Each row of a before or after table is a point. The points were changed in one or more steps. Then noise was added and the rows were shuffled. The steps act on how far a point lies along the listed directions, d1 being the first. Write out the steps. A step turns or swaps two directions, mirrors them in a line or flattens them onto one, adds a multiple of one to another, or multiplies one. Angles are multiples of 10 degrees, from the lower direction toward the higher: turns from -170 to 170, lines from 10 to 170 but not 90. Use the fewest steps. Two steps may share a direction if one is a turn and the other turns, adds or multiplies; they go together, in the order done. Otherwise the lowest direction goes first.

Directions:
(1): [ 0.39 -0.26 -0.54]
(2): [-0.01  0.64 -0.31]
(3): [-0.60 -0.17 -0.34]
Before (11 x 3):
[[-0.16  0.15 -0.35]
 [-0.14 -0.11 -0.09]
 [-0.29 -0.02  0.09]
 [-0.64  0.01 -0.18]
 [-0.44 -0.36 -0.01]
 [ 0.08  1.02  0.42]
 [ 0.03 -0.17  0.05]
 [ 0.46  0.77  0.70]
 [-0.44 -0.15  0.08]
 [ 0.31  0.91  0.40]
 [-0.12 -0.34 -0.04]]
After, 11 rows:
[[-0.79  0.63 -0.57]
 [ 0.23  0.37  0.50]
 [-0.94  0.29 -0.56]
 [ 0.05  0.00  0.46]
 [ 0.11 -0.02  0.15]
 [-0.86  0.85 -0.43]
 [ 0.01 -0.21  0.06]
 [ 0.25  0.41  0.00]
 [-0.08  0.08  0.30]
 [ 0.19 -0.31  0.27]
 [ 0.15 -0.22  0.58]]
Steps: mirror d1 and d3 in the line at 170 degrees; multiply d2 by 1.3

Directions:
(1): [ 0.50 -0.14 -0.60 -0.11  0.69 -0.06  0.43 -0.22]
(2): [ 0.45  0.70  0.57  0.29  0.43 -0.07  0.00  0.26]
(3): [ 0.68  0.16 -0.34  0.10 -0.39  0.20 -0.68 -0.29]
(4): [-0.30  0.51 -0.06  0.24 -0.08  0.60  0.38 -0.66]
(5): [-0.36  0.59 -0.71 -0.04  0.04  0.01 -0.14  0.59]
Before, 11 rows:
[[ 0.00 -0.21 -0.24 -0.04 -0.72  0.36 -0.44 -0.21]
 [-0.08 -0.85  0.17 -0.37  0.07 -0.43 -0.20  0.35]
 [-0.51 -0.69  0.92 -0.07 -0.34 -0.23 -0.65  0.21]
 [-0.61 -0.46 -0.21 -0.42 -0.89 -0.17 -0.38  0.10]
 [ 0.24 -0.25 -0.07 -0.12 -0.25  0.09 -0.41  0.11]
 [-0.34  0.13 -0.64 -0.23  0.13  0.27  0.23 -0.19]
 [-0.27 -0.20  0.10 -0.03 -1.03  0.30 -0.59  0.02]
 [ 0.28  0.10 -0.03  0.19  0.19  0.19  0.11 -0.06]
 [ 0.10 -0.28  0.36 -0.29  0.45 -0.79  0.09  1.37]
 [ 0.07  0.05 -0.28 -0.06 -0.37  0.36 -0.12  0.01]
 [-0.44 -0.61  0.47 -0.25 -0.03 -0.60 -0.27  0.98]]
After, 11 rows:
[[ 0.28  0.04 -0.11 -0.06 -0.12  0.08 -0.44  0.30]
 [ 0.11  0.80  0.23  0.21 -0.43  0.22 -0.57  0.54]
 [-0.22 -0.25 -0.12 -0.31  0.17 -0.43 -0.32  0.83]
 [ 0.11  0.45 -0.28 -0.06  0.55  0.20  0.34 -0.17]
 [ 0.08 -0.27 -0.12  0.07 -0.06  0.22  0.08 -0.23]
 [ 0.03  0.95  0.04 -0.03  0.03 -0.30 -0.34  0.81]
 [ 0.34  0.35 -0.09  0.05 -0.09  0.31 -0.07  0.10]
 [ 0.25  0.64 -0.22  0.16 -0.28  0.30 -0.46  0.29]
 [ 0.26 -0.98  0.68 -0.38  0.30 -0.77  0.21  0.82]
 [-0.18 -0.31  0.64 -0.14  0.23 -0.65 -0.22  1.08]
 [-0.71  0.05  0.54 -0.02 -0.22 -0.25 -0.80  0.82]]
Steps: turn d2 and d5 by -110 degrees; turn d1 and d2 by -30 degrees

Directions:
(1): [ 0.03 -0.35  0.12 -0.15  0.04 -0.20 -0.20  0.56 -0.23  0.05  0.43  1.11]
(2): [-0.39 -0.04  0.13 -0.43  0.12 -0.20  0.12 -0.68  0.94  0.14  0.38  0.29]
Before (10 x 12):
[[ 0.61 -0.22  0.01  0.45  0.18  0.20  0.05  0.60 -0.62 -0.02 -0.49 -0.48]
 [-0.38  0.34  0.02 -0.06  0.05  0.03  0.06 -1.00  0.72 -0.04  0.13 -0.39]
 [-0.20  0.06  0.25 -0.57 -0.10  0.06  0.15 -0.49  0.55  0.15  0.29  0.49]
 [ 0.00  0.65 -0.07 -0.04  0.40  0.14  0.11 -0.68  0.66  0.19 -0.06 -0.44]
 [-0.06 -0.18  0.03 -0.14  0.33 -0.37 -0.16 -0.44  0.85  0.29  0.74  0.73]
 [-0.39  0.50 -0.24 -0.24  0.37 -0.06  0.33 -1.13  1.13  0.01 -0.17 -1.34]
 [ 0.45  0.56  0.09  0.58 -0.15  0.19 -0.04  0.47 -0.69 -0.31 -0.16 -0.29]
 [ 0.18 -0.06  0.12  0.12 -0.12  0.06 -0.31  0.42 -0.36 -0.13 -0.18 -0.11]
 [-0.31 -0.06 -0.08 -0.09  0.23 -0.22  0.53 -0.52  0.59  0.47  0.11 -0.10]
 [ 0.00 -0.55 -0.18  0.04  0.09 -0.27  0.00  0.53 -0.18 -0.09  0.28  1.08]]
After (10 x 12):
[[ 0.12 -0.03  0.06  0.04  0.31  0.12  0.37 -0.65  0.64  0.14 -0.34 -0.90]
 [ 0.60  0.11 -0.41  0.56  0.18  0.19 -0.26  1.27 -1.46 -0.31 -0.49 -0.50]
 [ 0.28  0.07 -0.05  0.53 -0.09  0.17 -0.33  0.62 -0.99 -0.21 -0.09  0.23]
 [-0.36 -0.40 -0.15 -0.28  0.16 -0.35  0.19 -0.36  0.71 -0.01  0.39  0.77]
 [-0.16  0.07  0.17 -0.16 -0.06 -0.02 -0.13 -0.34  0.41 -0.04 -0.07 -0.35]
 [ 0.31 -0.31 -0.06  0.18  0.23 -0.26 -0.36  0.51 -0.18  0.20  0.63  1.07]
 [-0.01  0.74  0.16  0.19 -0.06  0.13  0.24 -0.66  0.51 -0.17 -0.01 -0.64]
 [ 0.51  0.44 -0.11  0.43  0.29  0.21 -0.20  0.60 -0.72  0.07 -0.23  0.02]
 [ 0.20 -0.12  0.18 -0.26 -0.19  0.14 -0.10  0.50 -0.46  0.00  0.14  0.85]
 [ 0.17 -0.20 -0.09  0.34  0.14 -0.06  0.26  0.60 -0.67  0.31 -0.06  0.29]]
Steps: mirror d1 and d2 in the line at 30 degrees

Directions:
(1): [ 0.29 -0.22  0.20  0.03 -0.17  0.14 -0.06  0.04  0.78 -0.76 -1.02  0.40
 -0.49 -0.17 -0.51 -0.09  0.16  0.39 -0.16 -0.30 -0.14  0.58  0.40 -0.28]
(2): [ 0.76 -0.65 -0.48  0.33 -0.08 -0.06 -0.27  0.48  0.57 -0.16 -0.10  0.29
  0.52 -0.38  0.15 -0.22 -0.27 -0.08  0.31  0.71  0.30 -0.79  0.15  0.23]
(3): [ 0.05 -0.52 -0.31  0.16  0.62  0.01 -0.01 -0.21 -1.03 -0.47 -0.39  0.06
  0.07  0.13 -0.39 -0.04 -0.60  0.15 -0.02 -0.58  0.85 -0.24 -0.13 -0.32]
(4): [ 0.13  0.08  0.48  0.02  0.12  0.34  0.75 -0.22  0.20 -0.46  0.62  0.33
  0.18  0.35 -0.74  0.71  0.63 -0.09  0.31  0.16  0.33 -0.58  0.27 -0.19]
(5): [-0.11  0.39  0.27  0.40 -0.48 -0.19 -0.45  0.04  0.04 -0.76  0.52  0.82
 -0.20  0.07  0.39 -0.30 -0.19 -0.21 -0.39 -0.47 -0.24 -0.59 -0.61 -0.38]
Before, 13 rows:
[[ 0.06 -0.35 -0.44 -0.22  0.28 -0.28 -0.25  0.00 -0.03  0.33 -0.55 -0.77
  -0.02 -0.07  0.09 -0.43 -0.05  0.03  0.15  0.34  0.11  0.56  0.41  0.40]
 [-0.59  0.74  0.38  0.14  0.11  0.16  0.52 -0.40 -0.42  0.11  1.34  0.31
  -0.16  0.81 -0.25  0.70  0.15 -0.36 -0.20 -0.30 -0.11 -0.30 -0.48 -0.41]
 [-0.12 -0.34 -0.62 -0.41  0.24 -0.19 -0.50  0.19  0.19  0.50 -0.74 -0.58
  -0.12 -0.63  0.45 -0.41 -0.42  0.12 -0.19 -0.02 -0.06  0.51 -0.18  0.42]
 [-0.41  0.50  0.28  0.00  0.54  0.23  0.38 -0.67 -1.15 -0.50  0.64  0.14
  -0.36  0.66 -0.41  0.26  0.16 -0.21 -0.15 -1.13  0.25 -0.19 -0.40 -0.57]
 [ 0.05  0.22 -0.19 -0.07 -0.09  0.11 -0.39  0.27 -0.04  0.53  0.33 -0.83
   0.48  0.10  0.41  0.00  0.05 -0.24  0.14  0.65 -0.31  0.10  0.02  0.40]
 [-0.37 -0.37 -0.50 -0.33  0.77  0.09  0.44 -0.36 -1.11  0.43 -0.22 -0.73
   0.32  0.29 -0.33  0.22 -0.17  0.26  0.15 -0.21  0.86  0.34  0.16  0.13]
 [-0.59  0.44  0.17  0.02  0.44  0.23  0.34 -0.28 -1.34  0.62  0.72 -0.16
  -0.01  0.64  0.08  0.26 -0.29 -0.33 -0.16 -0.61  0.14  0.12 -0.30 -0.27]
 [ 0.01  0.28 -0.02  0.02 -0.20  0.17  0.30  0.26 -0.13  0.11  0.67 -0.10
   0.28  0.27  0.10  0.17 -0.10 -0.11 -0.09  0.10 -0.32 -0.49 -0.19  0.11]
 [ 0.56 -0.52 -0.63  0.65 -0.15 -0.17 -0.41  0.40 -0.08 -0.16 -0.21  0.41
   0.45 -0.34  0.40 -0.40 -0.39 -0.10  0.16  0.28  0.36 -0.47 -0.38  0.08]
 [-0.62  0.36  0.57  0.03  0.17  0.05  0.48 -0.55 -0.53 -0.29  0.59  0.03
  -0.31  0.48 -0.43  0.29  0.16 -0.10 -0.01 -0.65  0.00  0.17  0.13 -0.17]
 [-0.50  0.70  0.17  0.03 -0.05 -0.20  0.49 -0.24 -1.11  0.33  1.50 -0.11
   0.15  0.36  0.46  0.46  0.00 -0.64  0.01 -0.16 -0.06 -1.10 -0.73 -0.04]
 [ 0.29 -0.50 -0.19 -0.25  0.45 -0.03  0.14 -0.05 -0.38  0.73 -0.66 -0.56
   0.19 -0.01 -0.13  0.04 -0.06  0.01  0.37  0.41  0.07  0.41  0.22  0.44]
 [-0.54  0.69  0.49 -0.15  0.18  0.03  0.44 -0.30 -0.77 -0.42  0.13 -0.11
  -0.55  0.24 -0.12  0.34  0.37 -0.13 -0.11 -0.70 -0.09  0.24 -0.31 -0.37]]
After, 13 rows:
[[-0.29 -0.46 -0.66 -0.31  0.74  0.02  0.23 -0.24 -1.10  0.51 -0.35 -0.81
   0.34  0.18 -0.14  0.01 -0.35  0.30  0.09 -0.16  0.81  0.41  0.13  0.20]
 [-0.79  0.38  0.24  0.00  0.06 -0.19 -0.02 -0.42 -0.70  0.05  0.17 -0.24
  -0.49  0.29  0.07 -0.19 -0.24 -0.06 -0.23 -0.82 -0.26  0.64 -0.05 -0.05]
 [ 0.18  0.14 -0.21 -0.04 -0.06  0.18 -0.29  0.34  0.09  0.40  0.44 -0.73
   0.56  0.10  0.30  0.12  0.12 -0.25  0.23  0.76 -0.20 -0.12  0.09  0.39]
 [ 0.32 -0.53 -0.48 -0.10  0.28 -0.23 -0.15  0.11  0.18  0.15 -0.45 -0.60
   0.19 -0.09 -0.06 -0.34  0.02  0.01  0.29  0.61  0.29  0.18  0.51  0.45]
 [ 0.60 -0.45 -0.30  0.66 -0.09  0.06  0.10  0.20  0.05 -0.47  0.19  0.59
   0.54 -0.06 -0.14  0.11  0.05 -0.14  0.36  0.34  0.57 -0.82 -0.22 -0.04]
 [ 0.37 -0.69 -0.72 -0.21  0.24 -0.09 -0.38  0.37  0.60  0.22 -0.55 -0.27
   0.28 -0.70  0.23 -0.26 -0.33  0.05  0.11  0.49  0.23 -0.17  0.01  0.49]
 [-0.54  0.58  0.10 -0.12  0.08 -0.20 -0.10 -0.12 -0.85 -0.12 -0.31 -0.31
  -0.62 -0.04  0.43 -0.19 -0.11 -0.09 -0.29 -0.72 -0.29  0.55 -0.51 -0.22]
 [-0.68  0.78  0.08 -0.05 -0.07 -0.34  0.25 -0.24 -1.28  0.54  1.26 -0.33
   0.00  0.28  0.74  0.18 -0.22 -0.59 -0.18 -0.34 -0.23 -0.71 -0.83 -0.02]
 [ 0.42 -0.58 -0.16 -0.20  0.44  0.00  0.22 -0.03 -0.26  0.61 -0.58 -0.44
   0.28  0.01 -0.25  0.13 -0.04 -0.04  0.42  0.52  0.18  0.21  0.28  0.42]
 [-0.54  0.48 -0.03 -0.03  0.44 -0.03 -0.19 -0.54 -1.33 -0.13  0.15 -0.13
  -0.55  0.44  0.16 -0.28 -0.31 -0.12 -0.41 -1.30 -0.01  0.35 -0.64 -0.43]
 [-0.13  0.42  0.02 -0.02 -0.19  0.17  0.30  0.18 -0.23  0.15  0.64 -0.14
   0.20  0.34  0.13  0.16 -0.10 -0.10 -0.14 -0.02 -0.39 -0.35 -0.23  0.12]
 [-0.89  0.86  0.18  0.05  0.06 -0.09  0.05 -0.36 -0.73  0.49  0.91 -0.01
  -0.43  0.67  0.24  0.25 -0.25 -0.27 -0.51 -0.62 -0.44  0.31 -0.70 -0.36]
 [-0.52  0.26 -0.20  0.06  0.33  0.03 -0.13 -0.08 -1.30  0.89  0.34 -0.29
  -0.01  0.38  0.55 -0.20 -0.72 -0.32 -0.27 -0.54  0.03  0.28 -0.42 -0.12]]
Steps: turn d2 and d4 by 50 degrees
